Each row of a before or after table is a point. One or more steps were done to the points. Then noise was added and the rows were shuffled. The steps act on columns, c1 being the first. What was done? A step turns or swaps two columns, mirrors them in a line or flattens them onto one, adds a multiple of one to another, or multiplies or shifts one. Angles are multiples of 10 degrees, from the lower column toward the higher: turns from -170 to 170, lines from 10 to 170 but not 90. Use the fewest steps. Two steps may share a column if one is a turn and the other turns, adds or multiplies; they go together, in the order done. Otherwise the lowest column goes first.

Before:
[[ 11  22 -46]
 [ 22  20  16]
 [ 50  23  12]
 [ 33 -43 -21]
 [-59 -36  45]
 [-20 -62   5]
 [ -2  41 -27]
 [ 28 -19 -12]
 [ 28   9  25]
 [  1  20  35]
 [-11  -1 -26]]
After, 11 rows:
[[-34  13 -13]
 [  3 -19  35]
 [ 12   3 -29]
 [ -8 -22 -46]
 [-40  35 -22]
 [-27 -15  25]
 [  9  66   5]
 [  8 -41 -24]
 [ 54  45  46]
 [-44 -32  13]
 [-18 -26  19]]
Steps: turn c1 and c2 by -170 degrees

Before:
[[ 25 -14 -23   5 -12  24   9 -31  45]
 [-20 -63  16  17 -42  43 -36 -41   8]
 [ 12 -41  -8 -40   3  21 -56 -53 -18]
 [ 42  16 -22  17 -21 -11   6 -60  64]
 [ 51  25  -5  15  45 -52 -21  24 -23]
 [-12  29   8 -23  11 -47 -40  22  61]
 [  9  33  15  -2   7 -20  26  27 -24]
 [ -4   9  22  -7  47  16 -53 -16  13]
 [-25 -11 -29 -23   6 -34  21  -8 -12]
 [ -5  -6  47  -5 -18  -8  23  30   7]
 [ -9   0 -25 -49  37 -19 -50  11  11]
 [ -7  16  50 -77 -13  -4 -43 -58  41]
 [ -2 -26  18 -23 -19  16 -18   8  61]
 [  6 -14  43 -17  25 -41  41  -7 -15]]
After:
[[ 14 -21 -11  46   3  22  18  75 -17]
 [-11  -2 -36   7 -18  -8  -6 -47   7]
 [-10 -30 -21  -6  12 -47 -36  18  61]
 [ 21  10  25   6 -12  24  26  15  45]
 [ 37  10  22 -19 -22 -10  51  32  64]
 [ 64   4  -2 -23  44 -52 -31   7 -23]
 [-11 -73 -62  28 -12  -4  39  49  41]
 [ -8 -11 -21  28 -19  16 -12   5  62]
 [  2 -44   6  24  37 -18 -37  43  12]
 [ 11  -9 -39  -2  47  16  -7  44  14]
 [ 15 -11 -26  17  25 -41  34 -42 -16]
 [-33  38 -26  29 -41  44  22  45   8]
 [-25 -16  33  20   6 -35  11  -4 -12]
 [ 12 -13  -4 -19   7 -21 -10 -39 -24]]
Steps: add 0.3 times c5 to c1; multiply c2 by 0.7; turn c2 and c4 by -120 degrees; turn c3 and c7 by -160 degrees; turn c7 and c8 by 120 degrees

Before:
[[ 23   9  -7   0 -33  14 -38  41  10   0  17  28 -24  12]
 [ 25 -41  11 -19 -23  11   7 -31 -10 -23  -6 -19  31  24]
 [ -7 -19  21  13   8 -12 -16 -19   2 -19  29   1  35  35]
 [-31 -47 -16  30 -20  -8 -37  23  18  31  18   6  25   4]
 [ 18   3  16  25 -35   7  12  15  -8  -9  42 -22 -23  10]
 [  8   9  28   3  -8  14   2  31 -46  -3  -8 -37  26  24]
 [-38  22  -4  -3 -32  -2  -5  30 -10  18  41  -3  -4 -23]
 [ -7   7 -17 -25 -14  14  25   4  13  49   1 -19   8  22]
 [-26  17   5 -32   5  19 -18  17 -20  49  61 -14  40 -15]
 [-30 -38  -3  20 -14  43 -17  -7  14  14 -12  16  -3 -14]
 [ -9 -17 -23 -10   5  27  22 -19 -34 -10  63  37 -24  13]
 [-16  17 -36  12   3  43 -44  16 -33   8   8  -1 -15 -29]]
After:
[[-22 -12  66  -8   8  29 -19 -20 -25 -17   1  37  25   8]
 [-42  16  21  10   3  42 -24  16 -25   1  30   0 -40 -29]
 [ 62 -40 -10 -19 -24  12  31 -30  -4 -20  -8 -17   3  27]
 [ 54   7  21   2 -34  14 -32  42   7  -3   0  28 -34  12]
 [-96  21  38  -1 -31  -3  -6  27  -4  20 -10  -3  -5 -23]
 [-76 -39 -12  24 -12  44  -5  -8  10  13   8  16 -18 -15]
 [-66  16  55 -30   5  18  33  18 -14  51 -26 -14 -24 -14]
 [-76 -49  20  29 -20 -10  16  20  10  27   7   5 -39   2]
 [-18   7   4 -22 -11  14  12   0   9  45  16 -22  26  22]
 [-20 -18  20  13   8 -10  36 -20   2 -12 -32   1 -23  37]
 [ 19   7 -19  -1 -11  13  26  35 -34   6 -25 -38  -2  23]
 [ 42   4  33  21 -36   6 -23  17  -5  -3 -28 -19  16   9]]
Steps: multiply c1 by 2.5; add 0.3 times c3 to c10; turn c3 and c11 by -110 degrees; mirror c7 and c13 in the line at 40 degrees; multiply c9 by 0.7

Before (14 x 24):
[[-20  13  -9   5 -11  15  29 -33 -19  37   9  20  32  -7  12 -29   0   2
    5   8 -12  20   8 -17]
 [-10 -18 -45   4  18  23 -18 -13 -16 -17 -16  37 -52   4  -7  59  -9 -19
  -28  14  13 -10   1 -15]
 [-35 -21  27   1   4  57  -4  -8   4 -31 -15  66 -24  15  13  78  -2 -10
  -32 -20 -12 -37  14 -20]
 [-28   1 -18  -4  15   6 -56 -37  -8 -19 -62  71 -11  34  14  66  -8 -23
  -24 -15 -24 -23   7 -37]
 [ 36 -22   6  -2  -5  -7   4  -9  35  40  31  10  22 -31   3 -36  23 -36
   16 -17 -32   6   3 -18]
 [ 34  -5   6   9  -4  14   8 -10   9  16  14  46  42   8  13  21  45 -26
   30  40 -11  13   0  -7]
 [-22 -10  24   6  22  -1 -32  42 -17 -39 -35  -4 -26  31  31  13 -67 -38
   18  20  13   2  10   7]
 [-18  46  -3 -26  19  -9 -16  46  17 -57  33  10 -23  34  21  34 -47 -31
   18  -1 -19  24   0  13]
 [ 35  28  23  -7 -27 -15  17 -20 -10  18  18 -17  43 -15 -28 -23  27 -24
   -1  28 -19 -27 -12 -21]
 [ 33   2   6  12  27  -3   1 -21  -7  42  41  25  81 -28 -28 -30  12 -11
  -17   7  -6  -8  21  13]
 [  6 -15 -13 -18 -22  16 -11 -34  16  30  46  -6  62   2   6   3  -3 -34
   21  16  -1 -25 -14   0]
 [-22  -3  -1  -2  22 -28  22  15  19  41  32  -9  63 -45 -20  -5  39  -4
   42  10  -7 -10  10 -14]
 [ -5   2   3  28 -41  -4 -31 -18  13   7  47  12  47 -36  -6 -33  42 -25
   11  32 -22   0  14   7]
 [-24 -11  21   8 -22   7 -46 -33 -15   5  -8  95 -43  50 -18  56   0 -22
   -9 -16  22 -19 -31 -14]]
After (14 x 24):
[[ 35  28  -1 -21 -28 -14 -10 -31 -10  18  17 -22  43 -15  -9 -22  28 -15
  -23  29 -20 -15 -22  -4]
 [ 33  -5  -3   0  -4  14  46 -11   8  16  15   7  41   8  33  20  45 -23
   18  40 -12  -4 -13 -11]
 [-20  -3  11 -13  23 -28  -2  11  19  41  31 -24  63 -44  -1  -5  40  -9
   -1   9  -7 -20   7  -5]
 [-19  13 -31 -12 -12  15  28 -16 -20  37   9 -21  32  -7  34 -28   0  -2
   18   8 -11   8   8 -13]
 [-28   1 -40 -35  15   6  47  -9  -8 -19 -62  78  -9  34  34  66 -10 -23
  -25 -14 -23  -3  -6 -14]
 [  7 -16 -35  -8 -22  17 -10 -12  17  30  45   9  63   1  26   3  -3 -23
  -18  16  -2 -19 -30  14]
 [-22 -10  48   9  21   0 -15   9 -17 -39 -36  28 -27  31  51  13 -67 -38
    6  20  13  -5 -10  -1]
 [ -9 -17 -39 -11  18  23  27  25 -16 -18 -16  29 -52   4  13  59 -10 -17
  -14  13  13   5  -8 -12]
 [ 34   2 -12  17  26  -3  24 -18  -8  42  40   7  81 -27  -8 -30  12 -21
  -10   7  -5   3  13  -4]
 [ 36 -22  -2 -16  -5  -7  11 -10  36  40  31  -1  21 -31  22 -37  23 -33
    8 -18 -32  -2 -16  -7]
 [-35 -21  10 -16   5  57  61 -26   4 -31 -15  25 -25  15  32  78  -2 -16
  -38 -19 -11  -8   7 -10]
 [-24 -11 -11  -8 -21   8  74 -38 -16   5  -9  75 -44  50   2  56   0  -3
  -18 -16  22  -7 -37 -15]
 [-19  46  33  -1  19  -9   3  31  19 -57  32  17 -23  34  40  33 -46 -26
   23  -1 -19   6 -15  30]
 [ -5   2 -11  19 -42  -4   2 -13  14   7  47  33  47 -36  13 -34  42 -29
    2  31 -22  -4   1 -21]]
Steps: turn c3 and c8 by -50 degrees; turn c4 and c24 by -60 degrees; turn c7 and c12 by -70 degrees; shift c15 by 20; turn c18 and c23 by 30 degrees; multiply c19 by 0.4; turn c19 and c22 by -60 degrees

Before, 13 rows:
[[-17  22  14  57  -8   9  10   5  45   4 -20 -10  43   4   7   0 -19  -9
  -22  -3 -18   5  -3 -17  -5  13  -9 -12  -5 -39   5  -4  -6  -1  44  16
    5  23  -1  11 -31 -15  -6  -5  -9  -4   5 -23   7   9  -3  10 -12   5
   -4   2 -13  12  10  12  12 -12   1 -12]
 [ 13  -9  -5  -4  -8  13  25  18 -10  -7 -21 -14  -7  -3  -4 -21  10  23
    7   1  -1  33   8   4  -3   3  -1  -1  19  21   6  -8  25   2  -3  19
  -10  -3   1   5  22 -21  -9   0 -16   4 -13 -23  -8  39   0 -18  -9   8
    7  15  11 -10   6  -6  10  13  15 -10]
 [ -4  -6  23  -8  -8   8  17  17  -7  11  -5  21  10 -14  -6 -22  -1  -9
    4   2   2   6  -3 -17  13  10   8  12  29  16 -18  17 -14 -18  10  -4
    9   2 -38  -3  18  -1  -2  -3 -16  12   6 -25  -2  15   5   8  -2 -49
    1  16 -14  15   2   3 -11  12  -5   5]
 [ 18  32   5   6 -36 -16  -6  -3  52  18   4  14  -6 -17  -4 -14  -9  -3
   -3  -1  -4  49   3 -34   2   0 -34  -6 -21 -29 -12  -5 -10 -17  -8  17
   10  13  -2   0  23 -19 -21  27  -7  -4 -30  43  14 -21  -1   4   8   9
   -3  11 -11  26   9 -16   7  -9   5 -25]
 [  6  20  12   2  -1   4  20  19  10 -62   6   9   7  24  -5   9   0  24
  -31   4   0  95  -4  -6 -92  15  -7   8   9  -6 -10   7 -14  20  -7  -3
  -44   1 -15 -25  14  -7  -7  51 -25  11   4  31  17 -22  -5   9  24   4
   40  -8 -11  -3   1 -23  -9  14  38 -30]
 [  3  -6  19   0  -2  16  25 -22  -4  16 -10   8  -7  -4  -6  58 -10   2
  -14  -6 -16 -10  11   6   6  14  -6   5   4 -28   8   6 -14  15   9  15
  -25  60 -31  18 -11 -21  -9  11  -5  12  -2  -9   0  -3  22   5   1   0
   -1   7  -4  27 -10  13  16  -2  -3   8]
 [  7  -8  28  -6  -4 -19   4  14  -2  13 -19 -10 -11 -18   0 -21  21  -6
    6  45  -5   4   9 -17  14 -17   7   0  28 -32  26  13 -16  -5  -9 -29
   14  -6 -13   6   3  -2   5  -5 -24 -13  -5 -24  10 -18   1 -12  -9 -20
   33  11  11  -8   8   6 -12   4  82  -1]
 [ 10  16   7   0 -12  11  16 -14  -8  15 -21  18  39 -14  12  -2 -13  -8
  -28   2  -2  -2 -39  -3   4  14   0   7 -24  29 -15  19  -7   5  26 -23
    9   8 -18 -12   2  -1   5  13  68 -13  -2 -25  10 -11  10   2  14   7
    9   9  -7  -6 -15  10 -15 -17  -1  -1]
 [ -3  -2   0  11  -6  13  30 -44   3   9 -10 -12  14  -6  -7 -19 -18  -8
   -7  -6   0 -10   9 -31  11   3  11  -7   6 -27  19   0 -12  33   0  15
    4  -9  -7  10 -52  18   4  14 -16  -8  -2 -21  -6  80   4  12  17 -30
   -8  -6  -7   9 -11 -11  -7  -7  -1   5]
 [  5  61  15  23  -3  10 -23   0  -9  18  34  19   1  37  24 -23 -20 -10
    1  -5  -5   3 -45   7 -24  16   7   9  30  -3  24  -4  -8  20   0  20
   15  28   0   3  19 -15   5  -4   5  -1  -3  -9 -16   1  -5 -57 -11 -18
    8   9  13  -6   4   6  -8 -40  23  12]
 [  2   7  27  -7 -14   9  24  15  -4  12   6  21  -2 -17   6  33  -2  16
    3   2   0  -4  11   7  14  -2  -4  10  20   6   2  -7  -4  -5  -7  14
    5  -5  -3   6  24  20 -66  45 -22   1  11 -13   9 -19   7   9  19  -7
    2  11  20 -11 -28 -18 -13  14  11   5]
 [-36   7  36  -5  -7 -34  35 -32  41 -22  23   9 -10  -8  -5  -7 -15  -6
   -9  -6  -1 -11  12 -11  11   1  10   0   9  -1 -15  -1  13  12  -2 -33
    6  38  -5   8  -3 -14  -6  -3 -13 -14   4  41  13 -21  10  -8  -6   1
   -6  -1 -13  -3  10   6  10 -17  23  -4]
 [  6  -8  17  -6 -14  16 -17  11  -9  15 -15  12  55  -8  42 -24 -11  -2
    7  51 -18   1  11   5   1  12  11   8  19 -33  -7  -7   2  16  29  11
  -11   4  -1  -6  11 -22 -46   1 -21   1 -20   2  -3 -13  -2 -27  -6   3
   -7  11  -8  54 -45 -16  -7   5  -3  12]]
After (13 x 64):
[[-16  20  11  56  -7  14 -22   4  43  13 -19 -10  41   0 -31   2   8 -11
  -23  -3 -16   4  -5 -15  -8  12   1  -9  -3  27   3  -3  -5  -1  39  17
    5 -13  -3   6 -35 -14  -8  -3 -14  -4   4 -21   5  13  -4  12 -15  10
   -3   1 -13  10   9  10   9  24   1 -11]
 [ 11 -11  18  -6 -16  15  -6  11 -11   8 -13  11  56  -9 -52 -22 -21  -3
    5  51 -16   2   9   4  -2  11   1   8  23   0  -8  -5   3  17  28   8
  -10   7  -1 -17  11 -24 -44  -3 -25   2 -17   3  -2 -12  -2 -29  -6   4
   -7  14  -9  55 -48 -15 -10   2  -5  11]
 [  4  -5  19  -2   0  16 -18 -26  -4  29  -8  11  -9  -3 -18  59  23   5
  -17  -5 -17  -7  11   7   0  18 -10   5   5  25   5   3 -14  19   7  20
  -24  -2 -30  -3 -11 -24  -9  12  -5  10  -5  -8  -1  -1  25   5  -1   5
   -5   5  -3  29  -9  11  15  56  -5   5]
 [-37   4  37  -5  -2 -33 -20 -35  39 -11  19   8 -10  -9   2  -4  19  -1
   -9  -4  -4  -9  14  -9  12  -1 -30   0  13   3 -18  -1  12  13   1 -33
    9 -18  -1  25  -3 -14  -6  -3 -13 -12   4  45  17 -22  11 -10  -2  -2
   -7  -2 -11  -2   9   4   6  37  24  -5]
 [ -6  -5  24  -9 -11   6  -4  16 -11   6 -10  18   7 -14  17 -20   7  -6
    5   0   3   6  -3 -19  16   7 -15  14  30  -9 -15  18 -18 -19   9  -7
   10  13 -40   4  21   2  -5  -1 -14   9   4 -26   0  16   3   6  -5 -52
    1  20 -14  16  -2   4 -13   5  -6   8]
 [ 16  -9  -9  -5  -7  12  -1  16  -8   1 -24 -15  -5   0  15 -20  23  26
    6   4  -2  34   7   4  -3   1 -10   0  19 -15   7  -9  27   0  -4  20
  -11   9   3   4  21 -18 -14   2 -18   6 -12 -23  -6  39   0 -17 -10  10
    9  14  12 -10   7  -6   5  -2  18 -12]
 [ -3  -4   0   8  -6  12 -24 -45   7  11 -14 -10  13  -5 -12 -23  12  -6
  -12  -7  -3  -8  10 -29  12   3 -24 -10   4  26  16   2 -12  29  -3  12
   -1  -9  -6   6 -53  17   4  13 -20 -10   0 -21  -7  77   7  12  16 -30
  -11  -2  -6   8 -10 -15 -11  -9  -2   3]
 [  8  65  15  23   1  11 -12   2  -6  12  35  22   0  34 -18 -25 -30  -8
    0  -3  -6   6 -42   7 -25  18   5   7  29 -16  25  -6  -9  19   2  21
   13 -37  -1  -7  18 -15   8  -5   8  -4  -1  -6 -20   1  -6 -59 -10 -16
    9  10  13  -3   5   5  -5  29  21  12]
 [  5  18  15   2  -1   2  -6  16   9 -60   4   7   5  23   3   8  21  23
  -29   5   0  95  -4  -3 -92  15  -6   9   7   6 -12   9 -14  18  -6   0
  -43  12 -10  33  11 -11  -6  50 -27  11  11  31  15 -20  -4   6  20   8
   41  -5 -15   0  -2 -20  -8  -1  34 -31]
 [ 19  31   6   8 -38 -18 -13  -4  50   9   7  16  -3 -20 -16 -13   6  -2
   -3  -2  -5  49   4 -35   3   4  33  -7 -22  30 -18  -3  -7 -20  -8  17
    6  -6  -5 -18  18 -21 -19  25  -9  -2 -31  44  14 -25  -2   2   8   4
   -4  12 -14  24   8 -17   7  13   7 -26]
 [ 10  21   7   1 -13  11 -17 -17  -6  -1 -19  16  37 -14  10   0   9  -6
  -27   5  -5  -4 -39  -6   3  18  -8   9 -21 -28 -12  21  -8   8  28 -19
   11 -17 -15 -21   1  -1   1  10  66 -14   0 -22  11 -12   6   3  11   5
    9   8 -12  -7 -13  13 -16   2   3  -4]
 [  4   9  30  -9 -13   9 -10  17  -1  16   3  22   1 -12  -3  33  18  15
    3   3   2  -5  10   9  13  -5 -11   9  19  -5  -3  -8  -6  -6  -5  16
    8  13  -4   0  23  19 -64  50 -22   3  10 -14   9 -20   7   9  18  -7
    2  10  22 -10 -30 -25 -12  -6   9   8]
 [  3  -4  31  -5  -4 -14  21  18  -4  16 -18 -10 -15 -16 -19 -21   6  -8
    4  42  -4   1  15 -15   9 -18  -8  -1  27  24  28  15 -20  -2  -7 -25
   12   4 -13  -2   2   0   4  -6 -24 -14  -5 -26   7 -18  -2 -12  -7 -21
   30  11  12  -4   4   8 -13  -5  80   4]]
Steps: turn c7 and c27 by -150 degrees; turn c7 and c17 by -70 degrees; turn c10 and c40 by -50 degrees; add -0.3 times c54 to c40; turn c15 and c30 by -140 degrees; swap c38 and c62
